Every row gives one point. To make a cloud, some directions were put in groups of two or more. Within a group, all points are equally far from the middle, so they leave a hole (a ring in 2 directions, a hollow ball in 3). The other directions are filled evenly. Then the cloud was stretched, turned, moved and blurred a little. How many holes are there, and how many directions does each take, smallest first?
(in the rows, 128 means zero)

Cloud (22 x 3):
[[156 174 142]
 [163 166 106]
 [155 172 103]
 [118 110 110]
 [139  90 157]
 [133 157 158]
 [126  97 109]
 [145 124 170]
 [142  87 114]
 [108 138 159]
 [165 144 109]
 [128 111 141]
 [162 189 130]
 [111  73 136]
 [ 89 149 151]
 [117  86 107]
 [171  97 138]
 [110  68 146]
 [163 173 115]
 [106  82 173]
 [121 119 135]
 [165 162 128]]
Holes: 0

Cloud (28 x 4):
[[130 173 125 168]
 [165 169 153 181]
 [108 151 151 146]
 [147 115  90 143]
 [167 131  98 137]
 [176 188 149 143]
 [166 161 180 130]
 [172 165 128 109]
 [151 139 123 190]
 [153 117 178 124]
 [128 121  93 109]
 [164 186 131 165]
 [151  84 122 146]
 [132 138 125 187]
 [152 189 157 138]
 [123 115 121  81]
 [155 160 101 130]
 [151 103 168 109]
 [169 148 180 148]
 [157  99 106 113]
 [113 154 114 115]
 [156 127 118  89]
 [164  90 145 132]
 [124 177 146 129]
 [131 144 140  83]
 [136 139 111  91]
 [113 102 108  95]
 [159  91 114 145]]
Holes: 1 (4)

Cloud (53 x 6):
[[139 151 112  76 129 175]
 [171 166 124 148 143 177]
 [157 109 144 131  76 137]
 [164 177 143 152 143 160]
 [114 146 125 107 140 191]
 [148 159 106 169 168 139]
 [100  96 136 136 161  97]
 [117  94 134 118  82 160]
 [180 112  97 116 125 154]
 [130 172 103 103 156 111]
 [133 162 119  71 121 140]
 [108 175 104  97 132 112]
 [121  86 144 130 162 152]
 [122 138 144  75  86 131]
 [131  95 120  97 128  92]
 [145 160  63 130  79 127]
 [153 176 113 113  82 173]
 [142 140 164 166 144 102]
 [ 80 109 153 132 129 105]
 [103 184 111 123 100  98]
 [161 163 119 162 147 169]
 [173 148 142 117  82 124]
 [104 165  97 118 158 123]
 [138 177 111  96  72 134]
 [147 175 144 130  95 165]
 [116 124 124  96  67  96]
 [126 147 107  93 104 190]
 [145 176  70 156 108 112]
 [160 127 165 143 105 135]
 [104 118  78 107 115 116]
 [156 118 115 142 110  70]
 [143 132 115  91 146 189]
 [121 131 135 171 105  80]
 [120  95 175 105 145 143]
 [144 146 167 161 153 107]
 [170 138 170 126 134 140]
 [153 141 123 123  70  87]
 [ 95 101 153 136 103 137]
 [119 181  98  97  89 119]
 [147 163 106 168 169 136]
 [134 118 111 183 125 110]
 [132 150 131  94  64 117]
 [ 94 164 116 128 160 146]
 [133 121 107 160  93  72]
 [134 122  81 105  69 155]
 [ 86 103 120 121 122  85]
 [126 101 135 156 164  94]
 [146 123 166 165 134 115]
 [171 103 111 132  82 142]
 [155 114 151  85 128 117]
 [185 175  94 117 116 139]
 [152 159 167 157 149 126]
 [103 151 121 128 168 163]]
Holes: 3 (2, 2, 2)

Cloud (82 x 8):
[[107  95 112 187 133 132  75 167]
 [169  89 146 165 146 122  81 153]
 [136 102 156 101 156  83 148  89]
 [140 156 155 143 145 158 124 160]
 [124 116 109 162 202 117 154 120]
 [134 141  93 185 164 107 136 107]
 [111 134 126 120 163 174  89 118]
 [178 108 122 161 127  69  94 119]
 [176 107 120 172 111  80 103 115]
 [128  91  69 154 122 128 132 114]
 [104 149 132 135 174 109  98 112]
 [175 146 115 167 134 106 161 129]
 [157 143 127 174 126 146 145 163]
 [172 101 137 123 113 158 138 162]
 [170 151 147 168 132 161  94 157]
 [122 133 121 124  82 146 124 153]
 [115 128 101 131  98 140 115  91]
 [ 97  75 105 128 146 135  96 103]
 [ 98  96  94 190 144 127  62 170]
 [110 130 143 183 114 120 120 130]
 [141 115 122 190 127 129 120  87]
 [120 144  93 187 127 109 101 166]
 [127  91 119 164 161 124  75 175]
 [176 117 182 182 156 130 110 111]
 [152  88 108 104 169 134 156 126]
 [166 151  90 173 136  87  99 131]
 [150 111 131 171 107 100 121  76]
 [128  79 100 156 190 109 102 132]
 [177 191 157 127 108 144  94 123]
 [134 143 152 165 131  92 126  88]
 [143  97 155 129 149  73 101  87]
 [111 105 138 167 187 133  61 142]
 [178 155 172  90 137 142  92 127]
 [167 105 108 116 140 113  95 156]
 [149 172  73 127 119 127 122 134]
 [149 109 170 106 138  91  83  85]
 [162 130  93 105 119 102  90 137]
 [147 127 181 150 163  74 129 114]
 [166 130 104 151 166 141 166 128]
 [140 124 142 150  90 108 150 169]
 [148  93  93 153 112 137 151 152]
 [125 122 137 190 124 131 114  98]
 [125 152  58 126 140 109 144 157]
 [178  94 139 189 120 130 117 119]
 [144 140 127  82 127 113  80 134]
 [144  91 103 156 180 148 158 143]
 [ 76 127  86 160 136 139 143 103]
 [123 131 152 172 123  81 125 125]
 [151 137 105 173 163  74 110 114]
 [112 100 148 146 157 130  67 160]
 [116 155  71 147 123 146  95  85]
 [ 94  72 114 162 138 145 128 108]
 [162 146 137 134 112 139 138  68]
 [ 89 117 141 117 183 127 116 136]
 [153  83 173 142 172  71 151 124]
 [145 106 109 171 114  93 135 153]
 [110  98 133 101 110 175 149 134]
 [137 146 160 186 119 129 111 124]
 [159 176 114 102 118 131 140 113]
 [147 133 102 180 178 139 115  97]
 [190 126 137 148 145  60 122  99]
 [135  73  98 148 167 113  92 111]
 [164 174 146 108 117 135 124  86]
 [124 123  72 126 121 182 152 149]
 [114 103 143 178 114  97 101 134]
 [123 108 172 131 103 163 144 143]
 [115 138  76 111 101 128 140 155]
 [184 134 152 146 136 157 121 160]
 [152 173  91 134 136 156 137 153]
 [124 144 146 127 165 153  97 105]
 [161 123 173 102 124 163  82 112]
 [177 126 116 156  98 107 161 136]
 [164 111 107 110 123 173  97 112]
 [ 93  79 124 171 181 148 109 131]
 [181 160  99 151 117  93 100 135]
 [149  88 100 104 112  99 155 124]
 [110  87 111 136 187  92 118 111]
 [ 76  94 122 127 151 124 106 185]
 [133 117 159 181 119  97 184 138]
 [112  98 106 167 139  82 102 102]
 [201 148 124 133 106 169 108 120]
 [157 116 120  85 107  98 141 145]]
Holes: 2 (3, 3)

Cloud (96 x 9):
[[128 109  97 134 166  92 100 102 117]
 [165 142  97 150 105 138 124 119 119]
 [128 129 112 173  97  92 145 151 155]
 [161 158 127 159 108  88  97 135 185]
 [110 123 185  98 156 138  88 138 131]
 [104  68 117 128 149 157 166 105  91]
 [112 133 104 151 127  88  81 178 124]
 [ 94 112 113 127 100  94 161  74 146]
 [110 144 113 114 125  92  61 179 151]
 [124 165 135  94 127 130 178 181 118]
 [164 175 105 112 108 144 108 106 144]
 [126 102 122 165 114 102  69 109 165]
 [159 111 137 136 152 100  39 135 156]
 [157 105 128 112 147  89  78 139 145]
 [121 197 144 111 166 150 140 131 129]
 [138 145  97  69 167 125 117 154 147]
 [146 152 116 130 182  92 113 156  84]
 [124 165 128  69 140 128 107 159 154]
 [134 148  92 118 160 106 105 144  86]
 [113 113 168 139 180 129 133 159 101]
 [126 176 126 142 172  83  95 117 101]
 [139 124  68  91 160  81 109 127 131]
 [106 176 123  90 132 101  72 169 118]
 [132 181  55  95 104 118 147 107 107]
 [155 104 148 133 201 116 101 106 129]
 [ 99 181  59 110 119  96 130 112 140]
 [111 165 110 125 148 134 176 146 153]
 [153  65 129 126 140 116 169 102 141]
 [106 135  78 155 159  90 123  83 136]
 [165 187  96 124 157 143 102 107 137]
 [153  94 131  65 151 103 146 163 149]
 [ 81 156 136  73 112 140 127 173 156]
 [134  72 144 104  98 111 179  69 152]
 [148 167 169 129 170 130 114 109 112]
 [115 104 144  76  97 140 142 137  94]
 [150 101 157 121  85 138  78 127 100]
 [181 102 195 151  82 129 105 127 141]
 [143 207 105 120 170 133 111 114 143]
 [129 114 123  77  70 144 117 160 142]
 [123 101 104 116 161 145 147  74 166]
 [134 131 153 114 135  88 106 199 107]
 [121 160 152 144 160  84 163 129  65]
 [162 126 135  73 183 138  75 128 143]
 [117 154 124 141 102  95 127 162 139]
 [ 88 159 119 109 101 127 127 149 145]
 [156 123 123 132 138 108  73 107 181]
 [170 168  76 110  98 125 112 100  97]
 [162  86 154 129  97 121 151 108 122]
 [111 168  95 144 116  53 112 168 118]
 [ 96 124  99 153 145  78 120 125 112]
 [164 134 121 132  95 153 116 147 143]
 [165 113 139 136 159 136 189  93 118]
 [114  57 139 109  84 133 147 133 148]
 [170  89 158 138 103 128 130  71 111]
 [135 111 188 151 153 102 112 134 147]
 [115 158 117 103 120 120  61 179 126]
 [139  83 100 112 174  76 133 116 140]
 [ 78 113 120 120 151  91 102 125 127]
 [111 152 129 162 118 144  76 102  94]
 [156 118 128 150 124 132  69  90 131]
 [146 122 170 126 155  96 111 132 109]
 [110  97 122  87  74 130 151  75 104]
 [165 121 103 128 161  67 108 108 129]
 [173 120 104 149 129 118 120 161 150]
 [ 66 111 116  75 129 111 112 100 122]
 [140  98 136 166  82 149 149 113 163]
 [158 129  92 132 113  90 100  60 173]
 [124 146 109 160 184  75  94 171 146]
 [167 129 127 103 116 134 137 131  98]
 [155 129 149 118 127  90 121 113 122]
 [152 133 132  99 156 115 112 152 182]
 [155  68 151 165 109 131  85  91 133]
 [116  76 164 109 128 157 100 118 106]
 [125 123 101 103 119  90  71 134  86]
 [139 169 131 107 144 162 125  66 128]
 [163 137 129 137 100 125 161 110 103]
 [115 148 124 167 161  58 147 136  99]
 [118 149  75 126 114 154 135  97 105]
 [143 118 128 127 136 155 133  68 183]
 [167 138 140 156 139 129 131 108 142]
 [117 109 147 123 113 119 125  98  70]
 [145 172 130 115 120  94  93 146 156]
 [129 135 139 152 101  92 120 148 136]
 [140  89 125 118 130 113 114  73 155]
 [103 137 107  92 158 126  97 194 170]
 [168 115 112 139 162  69 132 134 141]
 [166 129 139 148 150 122  73  75 124]
 [108 124 120  90 109 146 122 183  86]
 [118  79 164 122 163 139 155 120 173]
 [129 164 134  95 130 141 112  94 143]
 [ 70 114  97 148 163 120 158 111 143]
 [109 123  88  86 169 104 168  85 144]
 [ 92 146  98 119 179  79 132 154 116]
 [126 114 122 107 117 165 106 130 128]
 [117 148 103  62 153 130 134 176 114]
 [149 145  83  99 179 101  97 122 165]]
Holes: 0

Cloud (101 x 9):
[[121 112 114 109 144  64 157 103 107]
 [108 126 114 151  51  52 164 113 139]
 [100 144 114 110 112  84 144 140 103]
 [155 114 129 102  90  85 117 155 110]
 [118 103 116 138 136 145 123 201 131]
 [139 140 165 137  73 108 142 116 169]
 [ 79 132 106 124 183 145 137 165 123]
 [105  98 164 113 143 134 105 136 108]
 [123 120 142 118 154 105  85 122 158]
 [173  94 153 115 150 169  95 120 149]
 [102 103 155 149 116 104  86 148 105]
 [ 98 147 106 120 162 134 114 179 101]
 [142 130 125  98 134 153 127 110 149]
 [108  70 129 134 139 167 143 168 133]
 [142  91 155 106 115 198 139 171 103]
 [202  77 124 144 150 113 113 174 146]
 [119 128 143 113  92 109 114 155  71]
 [143 109 141 126 156  88 106 178  50]
 [122 123 157 153 143 136 153 135 108]
 [144  98 133 142 111 114 110 137 149]
 [110 148  97  79 137 121 142 207  86]
 [ 62 136 209 148 136 153 117 135 135]
 [122 132 140 141 120 105 148 120  64]
 [146 123 106 122 139 102 152 117 116]
 [197 127 144 117 143  94 116 135 100]
 [ 98  76 154  80 116 142 129 147  96]
 [151 116 131 122 103 162 104 126 126]
 [113  94 138 121 134 176 104 184 144]
 [169 100 106 125 170  82 112 140 139]
 [127 143 120 103 147  99 147 142 115]
 [150 117 113 133  85 143 185 174 125]
 [ 63  84 137 165 109 168 137 141 120]
 [101 141 133 128 176 103  88 108 106]
 [157 137 154 163 108 139 145 187 133]
 [142 125 124 139 153 156 124 166  76]
 [151  97 121  43 121 110 105 171  71]
 [152 128 163 137 206  88 122 141 132]
 [ 83 162 135 104 107  95 109 100  88]
 [ 71 125 163 163 156 125 136 128  72]
 [ 90 112  82 116 133 134 171 150 122]
 [128 160 116 129 137 152 101 148 155]
 [128 145 189 132 168 105 109 176  87]
 [152 155 177 109 164  90 130 168  83]
 [147 109 147  95  90 133 122 109 115]
 [138 115 145 126 142 191 169 132 139]
 [136 115 219 123 109 126  77 108  93]
 [134 109  88 105 118 127  94 166 143]
 [ 87  78 137 136  86  88  96  97 111]
 [135 143 115 122 102 131 107 161 170]
 [138 112 143 114  58 162  87 139 129]
 [100 135 170 138 144 129 102 147 157]
 [124  97 129 143 120 119 117 126  86]
 [157 100 167 109 118 134 156 153 107]
 [130 145 122  83  91 115  69 101  85]
 [112  64 163 139 163 189 126 159 123]
 [129 107 190  94 113 181 110 181 126]
 [161 156 106 150 167 115 137 184 129]
 [138  88 121 101 167 100  86 160  71]
 [107 137 210 138 121 139 110 127  89]
 [ 41 109 118 124 126 157 117 153 119]
 [182 139 136 107 101  84 124 139 140]
 [142 141 120 145 146  54 123 164  72]
 [110  87  90 184 104 128 101 160 181]
 [161  99 118 121 127 154 129  99 150]
 [185  77 175 113 160 163  89 141 111]
 [ 83 155 101 121  96 145 135 163 141]
 [130  83 139 108 137 154 134 185 143]
 [ 91 109 113  68 117 138 163 131  88]
 [ 76 135 140 137 126  74 130 106  82]
 [100 112  94 105 111 124 122  69 149]
 [148 147 103 112 125  93 108 114 156]
 [161 185 173 159  95 116 139 154 131]
 [123 162 144 122 131  90 135 113 119]
 [127 179 145 133 127 129 114 137 138]
 [110 128 158 170 131 152 125 117 174]
 [137 123 154 120 153  92  89 140  57]
 [ 66  85 122  89 107 128 105 110 101]
 [ 86  85 138 162 149 190 128 143 139]
 [152 152 140  82 135 138  93 133 125]
 [ 91  99 166 155 134 162 131 135 112]
 [155 100 188 122 101 135 120 129 111]
 [141 126 128  82  99  85 129 139 146]
 [121 125 114 148 157  84 143 144  80]
 [171  93 148  97 161 132 115 144 119]
 [133 163 138  81 115  86 129  83 167]
 [187 105 157 118 183 147  88 140  90]
 [115 164  81  91 115  76 141 124 122]
 [154 140 132 152 144  85 144 123 150]
 [119 128 191 149 147  97  99 155 123]
 [ 32 150 135 149 147 142 113 168 126]
 [148  86 109 125 107 156 158 177 116]
 [131  94 133  78 138 117 101 142 116]
 [123 105 162 103 182 160  93 115 125]
 [114 150 135 136  94 103 162 143 108]
 [156 184 138  70  88 135 112 106 113]
 [108 144  97 185 140  65 131 125 126]
 [125  92 117  75 125 126 118 115  96]
 [118 156 163 101 120 193 110 166 123]
 [120 127 114 101 121 164 142 189  85]
 [137 157 113 123 163 188 128 147 160]
 [110 140 168 133 141 105  96 139 116]]
Holes: 0
